Every row gives one point. Any point is a mix of the corners, with weights that add up to 1. It lies inside the corners' shape when no weight is negative. Say inside or outside, and name the corners with a negative weight.

Corners:
(1): [-16 -71]
(2): [-90  51]
(3): [ 20 -30]
Points:
[-36 -35] -> inside
[-80  38] -> inside
[ -1 -45] -> inside
[ -3 -25] -> inside
[  6 -23] -> inside

Corners:
(1): [-11 -66 -25  52  46 -12  21 -24 -27]
(2): [ 55 -83  65 -25  55 -91   2 -51  41]
(3): [  6 -85  72  65 -34 -51 -51 -77  51]
(4): [ 72 -41 -67 -40 -29  15  -9  80  32]
(5): [-65  87 -78  63  17 -33 -54 -58  45]
(6): [ 67  49  44  51 -16  70  -9  70  57]
(7): [-37  75  19 -27  49 -44  85  70 -24]
(8): [  6  55 -62   6 -42 -11  17 -56 -41]
(9): [ 53  -6  16  30  17 -75 -65  30  24]
(10): [-24  51  63 -29 -11  25  -7 -17 -46]
Points:
[ 3 10 11  0  4 -4  6 -9  5] -> outside (9)
[ 18 -47 -10  47  -1 -12 -37 -40  25] -> outside (7)
[ 44   4   2  -6 -22  21  18  58  -5] -> outside (2, 5)
[ 12 -44  38  17  13  29  13  58 -31] -> outside (2, 5, 8)

Corners:
(1): [-58 -32 -20   3  42 -40 -22  20  48 -95 -19  33  28  -3  -7 -19   3  10
 -29  12]
(2): [ 33  -4 -57  41  11  -9  23  38  18  -1 -32  33  55  22  21 -88  42  58
  34  54]
(3): [ 61 -35 -25  63  -2  27 -13 -53 -75 -16 -41 -37 -64 -32  16 -11  44  18
  -7  20]
(4): [ 31  21  36 -28 -12  -3   0  19  13 -61 -29 -32  39  47  48 -20  11 -17
   9  58]
(5): [  6  33 -10   9 -54 -30  10   9 -14 -16 -60 -29 -57  -7   3  15 -11 -24
  50  37]
(6): [  4 -22 -14 -20  -2  41  18  48 -47  19   4  -5   0  -7 -57  38 -10 -59
  15  13]
(7): [ -5  14   9  68 -42  13   3  53  -5  29  22  13  11 -28   5  11   5  42
  -6  36]
(8): [  4  -3  23  -7 -24  52   0   8 -21  23 -12  17 -15 -32 -30  26  16  43
  26   3]
(9): [ 12  21 -25 -33  -1 -30  10   3  50  -5  -3  13  27 -25 -10  30  26 -32
   1   3]
(10): [-52 -27 -12  -5 -17 -44 -11  22  19  27 -44  39 -15  28 -62 -11   1 -35
 -51  10]
(11): [-56 -32 -34  69  -3  63  29   0 -27   9  26  18  46 -36 -28  76 -31  13
  -9 -50]
(12): [ 12  -5  12   4  15  26  63  23  10  46  23  26  21   4  25 -59  58 -86
  47   5]
(13): [-26 -67   4   9  50  14  29   3  -1  40 -33 -70 -24  10  -8   3 -22 -25
 -16 -18]
(14): [ 19   1  29  27 -28 -19  -2 -11   7 -44  -2 -28  38 -19 -36  -2 -47  32
  10  -2]
(15): [ 27  41  25   4  45  -9 -40 -25 -25 -33  10  43  11   7  36  20  18  31
  42   5]
(16): [ 34 -81 -33  50 -41 -42  -8 -13 -13  -9 -69  16 -53  -6  50  16 -13  54
  39 -50]
(17): [ 38 -13 -41 -29  33  11  48  43  36  15  25   8  -7  74 -43 -45  50 -28
  12  17]
(18): [  9  -7 -22   6  -2 -33  30   6 -49 -22  -1  15   1  -3 -13 -12  40  51
  -8  52]
(19): [-10  13  19  24 -48  -3  17  45 -14 -18 -72 -21  -7 -25 -11  -8 -39  23
 -31 -11]
(20): [-15 -29 -49 -17   0  68  16   7   9  -7   1  14  -9 -32  59 -54 -25 -18
  16  -3]
(21): [-50 -12 -19 -51  -5  55 -48  35 -26   4 -12 -51 -14  11  -6 -43   7 -16
   9 -32]
Points:
[  1 -26 -16  37  -2 -14  10  15 -10 -16 -26  -3  -4   3   0   8 -19  16
 -10  14] -> outside (8, 9, 12, 21)
[ 10   0  -3  13  -2   3  -1   4  -7 -13  -9   3   4  -7   4  -5   1  11
  13   8] -> inside
[-35 -40 -18  -8  -7 -31  60  25  47  -3  15  14   3   2 -32  40 -30 -85
 -19   2] -> outside (2, 3, 8, 15, 19, 21)
[ -4 -31 -20  33  11  25  14   8 -20  -1  13  11  17 -26  -6   5   7  37
   4 -16] -> outside (4, 5, 10)
[ 12 -12  -9  31  -9  17   5   6 -21   2 -11  -3 -10 -14   0  -1  15  11
   4  12] -> inside
[-59 -85 -36  45  15  23  12  39 -43  -9 -47 -11   6  -3  40 -49  12  -6
 -48  19] -> outside (5, 8, 9, 14, 15, 17)
[-33  -6   2  26   8   2  -3   4  -5 -23  -8  -8  39 -17  26 -25  -5   8
 -25   9] -> outside (5, 6, 8, 16, 17)
[ -6  -1   1 -37   1 -43  14  56  30  -5 -36   0   3  38 -20 -14  40 -22
  -2  35] -> outside (3, 11, 14, 15, 20)
